Each row is a point. Two turns around zero, p and q, are shown by what they do to some points. Write where each new point lands after one turn and then the other. Backwards means that the second turn is done in reverse. Each puzzle has new turns, and all numbers are rounded.
(in the rows, 100 means zero)

Turn p:
[113, 147] -> [86, 147]
[111, 73] -> [124, 83]
[76, 80] -> [90, 70]
Turn q:
[128, 93] -> [129, 102]
[59, 80] -> [67, 68]
[56, 124] -> [51, 109]
[123, 102] -> [121, 109]
[133, 101] -> [131, 111]
Where do these land?
p, then q: [130, 89] -> [128, 116]
p, then q: [79, 132] -> [62, 105]
q, then p: [132, 66] -> [147, 102]
p, then q backwards: [65, 84] -> [70, 76]
q, then p: [95, 130] -> [74, 116]

Turn p:
[138, 102, 113] -> [137, 113, 90]
[99, 132, 109] -> [116, 78, 119]
[114, 97, 154] -> [132, 74, 62]
[76, 80, 68] -> [59, 117, 107]
[72, 89, 57] -> [55, 117, 121]
Turn q:
[118, 72, 100] -> [70, 87, 96]
[66, 127, 80] -> [134, 129, 84]
[146, 102, 79] -> [98, 54, 79]
[70, 99, 141] -> [98, 130, 141]
Where do these land?
q, then p backwards: [101, 162, 59] -> [150, 108, 155]
q, then p: [102, 78, 93] -> [80, 94, 109]
p, then q: [114, 79, 128] -> [102, 86, 65]
q, then p: [83, 81, 121] -> [101, 67, 105]

Turn p:
[132, 117, 141, 120] -> [129, 142, 96, 72]
[68, 100, 104, 77] -> [92, 70, 123, 91]
[132, 68, 64, 70] -> [41, 115, 87, 120]
[80, 118, 94, 76] -> [96, 85, 132, 106]
[111, 89, 63, 155] -> [119, 103, 49, 141]
[77, 108, 135, 101] -> [122, 86, 113, 69]
Turn q:
[67, 95, 155, 129] -> [46, 67, 130, 91]
[140, 83, 90, 137] -> [125, 94, 99, 48]
[103, 76, 122, 107] -> [99, 69, 111, 92]
[65, 97, 69, 93] -> [107, 128, 128, 125]
[96, 102, 72, 116] -> [111, 126, 113, 89]
[85, 124, 102, 74] -> [84, 112, 85, 130]
[143, 123, 90, 43] -> [126, 103, 34, 126]
Where do these land?
q, then p: [169, 143, 110, 66] -> [63, 94, 94, 180]
q, then p: [96, 109, 93, 133] -> [97, 96, 133, 88]
q, then p: [88, 87, 121, 129] -> [89, 81, 107, 67]
p, then q backwards: [66, 95, 95, 83] -> [95, 76, 129, 105]
q, then p backwards: [82, 67, 81, 88] -> [86, 140, 91, 103]

Turn p:
[98, 89, 74, 118, 67, 89] -> [70, 71, 96, 120, 86, 101]
[156, 101, 100, 136, 109, 101] -> [59, 128, 67, 101, 127, 87]
[64, 144, 126, 102, 99, 108] -> [139, 108, 125, 115, 92, 61]
[136, 100, 42, 122, 107, 98] -> [35, 121, 104, 114, 99, 120]
[123, 69, 82, 102, 91, 102] -> [75, 89, 81, 101, 108, 127]
[74, 115, 125, 119, 138, 128] -> [125, 115, 134, 95, 139, 76]
[124, 74, 84, 99, 110, 58] -> [64, 95, 83, 63, 86, 112]
[68, 131, 132, 59, 100, 122] -> [167, 113, 115, 109, 87, 97]
[57, 76, 135, 42, 80, 95] -> [167, 60, 96, 82, 76, 121]
Turn q:
[105, 114, 78, 67, 91, 91] -> [118, 84, 95, 67, 84, 98]
[91, 106, 85, 82, 107, 144] -> [126, 121, 121, 76, 117, 116]
[98, 138, 106, 93, 75, 125] -> [130, 83, 115, 90, 130, 81]
[67, 92, 131, 97, 96, 92] -> [67, 109, 115, 95, 108, 73]
[148, 33, 80, 139, 83, 121] -> [83, 79, 111, 144, 97, 182]
[87, 89, 72, 144, 117, 72] -> [99, 117, 101, 142, 55, 98]
[103, 129, 149, 77, 130, 56] -> [76, 106, 43, 84, 110, 51]
Where do these land?
q, then p: [92, 143, 146, 99, 129, 85] -> [63, 117, 128, 68, 60, 92]
p, then q: [79, 71, 122, 123, 107, 45] -> [55, 92, 100, 52, 69, 109]
q, then p: [134, 67, 141, 116, 89, 126] -> [104, 101, 149, 91, 150, 105]
q, then p: [68, 82, 101, 115, 93, 101] -> [121, 89, 99, 99, 100, 67]
p, then q: [139, 112, 59, 115, 82, 118] -> [123, 124, 137, 131, 96, 73]
p, then q: [102, 136, 84, 70, 85, 96] -> [118, 63, 116, 120, 116, 89]
q, then p: [85, 89, 47, 62, 116, 129] -> [143, 133, 63, 131, 88, 117]

Turn p:
[86, 77, 127, 105, 117, 129] -> [120, 124, 131, 82, 91, 117]
[78, 83, 73, 70, 145, 114] -> [105, 137, 65, 59, 90, 115]
[83, 143, 100, 63, 62, 123] -> [60, 85, 115, 65, 133, 66]
[119, 130, 145, 100, 81, 64] -> [74, 54, 124, 126, 116, 125]
[64, 112, 81, 110, 76, 95] -> [87, 83, 99, 86, 75, 65]
[152, 83, 95, 138, 148, 88] -> [119, 135, 81, 160, 93, 135]
[118, 72, 79, 114, 72, 87] -> [135, 83, 85, 122, 103, 77]
Turn q:
[63, 139, 79, 106, 109, 134] -> [127, 69, 87, 70, 127, 68]
[106, 93, 117, 51, 105, 80] -> [61, 79, 122, 98, 82, 120]
[56, 124, 56, 133, 126, 114] -> [161, 78, 73, 70, 99, 75]
[132, 80, 129, 78, 82, 86] -> [59, 117, 119, 123, 96, 119]
[80, 97, 57, 80, 72, 109] -> [116, 79, 130, 108, 88, 59]
[130, 69, 132, 100, 99, 57] -> [67, 134, 99, 118, 70, 136]
[113, 91, 146, 120, 79, 81] -> [66, 147, 87, 102, 100, 107]
[148, 107, 108, 101, 97, 85] -> [79, 104, 84, 140, 103, 118]
[72, 99, 74, 131, 130, 154] -> [165, 94, 101, 73, 135, 97]
Where do these land?
q, then p: [63, 73, 85, 113, 86, 122] -> [83, 76, 101, 115, 133, 132]
q, then p: [106, 69, 101, 111, 120, 94] -> [91, 114, 120, 107, 125, 86]
p, then q backwards: [143, 140, 105, 87, 99, 154] -> [122, 94, 144, 107, 55, 145]
q, then p: [93, 122, 85, 119, 118, 80] -> [115, 99, 71, 107, 111, 75]
p, then q: [132, 73, 115, 61, 49, 77] -> [128, 106, 120, 116, 89, 171]
p, then q: [139, 112, 98, 129, 58, 116] -> [105, 133, 54, 91, 79, 129]
p, then q: [73, 76, 57, 76, 135, 75] -> [115, 60, 129, 139, 93, 63]
q, then p: [97, 148, 139, 88, 136, 97] -> [118, 130, 67, 48, 90, 89]
q, then p: [54, 87, 114, 116, 99, 84] -> [77, 73, 87, 81, 135, 95]

Turn p:
[83, 114, 91, 101, 98, 82, 87, 77] -> [71, 102, 111, 109, 91, 117, 108, 89]
[100, 95, 85, 113, 88, 85, 90, 115] -> [86, 84, 105, 92, 109, 102, 111, 120]
[108, 110, 81, 112, 97, 92, 112, 85] -> [99, 80, 107, 122, 96, 111, 104, 99]
[108, 114, 136, 56, 98, 85, 92, 111] -> [105, 150, 78, 101, 98, 91, 128, 100]
[112, 89, 78, 104, 95, 83, 102, 76] -> [96, 75, 110, 112, 110, 109, 118, 84]
[88, 93, 121, 86, 99, 84, 127, 117] -> [121, 110, 85, 81, 76, 107, 118, 107]
[104, 108, 155, 106, 98, 83, 102, 99] -> [117, 137, 125, 95, 77, 86, 120, 106]
[102, 110, 77, 111, 116, 176, 90, 120] -> [101, 91, 81, 107, 122, 80, 24, 110]
[96, 93, 92, 105, 85, 125, 93, 82] -> [87, 85, 101, 103, 100, 80, 84, 82]
[98, 74, 85, 105, 127, 105, 104, 117] -> [117, 88, 97, 77, 121, 118, 85, 102]
Turn q:
[87, 93, 69, 85, 102, 105, 71, 47] -> [123, 81, 58, 89, 80, 80, 139, 95]
[96, 123, 120, 95, 120, 79, 112, 110] -> [111, 138, 108, 113, 101, 108, 87, 95]
[93, 105, 92, 95, 110, 81, 114, 50] -> [124, 118, 78, 104, 99, 106, 142, 112]
[94, 86, 117, 97, 117, 118, 115, 101] -> [121, 90, 106, 97, 105, 123, 87, 107]
[88, 111, 96, 94, 94, 125, 111, 94] -> [117, 94, 114, 82, 98, 90, 102, 112]
[89, 94, 105, 131, 94, 99, 98, 126] -> [81, 89, 120, 122, 88, 102, 84, 110]
[113, 108, 52, 91, 102, 72, 111, 129] -> [68, 118, 124, 90, 86, 105, 125, 61]
[127, 98, 112, 133, 91, 106, 88, 125] -> [59, 95, 100, 103, 100, 104, 70, 115]
[112, 91, 118, 94, 89, 120, 69, 105] -> [95, 79, 80, 93, 111, 85, 71, 98]
[101, 91, 119, 85, 81, 95, 111, 114] -> [100, 97, 113, 108, 132, 98, 92, 93]
Where do these land?
p, then q: [112, 105, 104, 117, 98, 103, 88, 79] -> [105, 106, 90, 123, 103, 105, 90, 116]
q, then p backwards: [67, 95, 117, 100, 77, 113, 119, 77] -> [143, 94, 101, 122, 95, 93, 112, 119]
q, then p: [114, 107, 112, 81, 78, 71, 82, 73] -> [99, 84, 104, 119, 102, 150, 99, 106]
p, then q backwards: [94, 119, 112, 100, 117, 80, 71, 121] -> [124, 122, 109, 116, 101, 90, 131, 98]
p, then q backwards: [107, 83, 94, 107, 127, 72, 82, 98] -> [112, 87, 100, 86, 98, 99, 142, 106]
q, then p: [64, 93, 74, 74, 83, 110, 116, 103] -> [141, 106, 112, 100, 91, 91, 131, 80]
p, then q: [117, 122, 118, 114, 84, 111, 95, 119] -> [74, 119, 113, 123, 97, 96, 86, 91]
q, then p: [110, 95, 97, 111, 128, 99, 125, 125] -> [94, 118, 95, 101, 89, 69, 72, 92]
q, then p backwards: [116, 67, 80, 75, 92, 122, 79, 112] -> [82, 57, 70, 96, 90, 111, 102, 84]
q, then p: [117, 117, 102, 109, 130, 128, 125, 117] -> [88, 134, 73, 102, 106, 68, 89, 102]
p, then q: [82, 97, 90, 111, 87, 92, 118, 75] -> [104, 72, 98, 108, 121, 95, 113, 115]
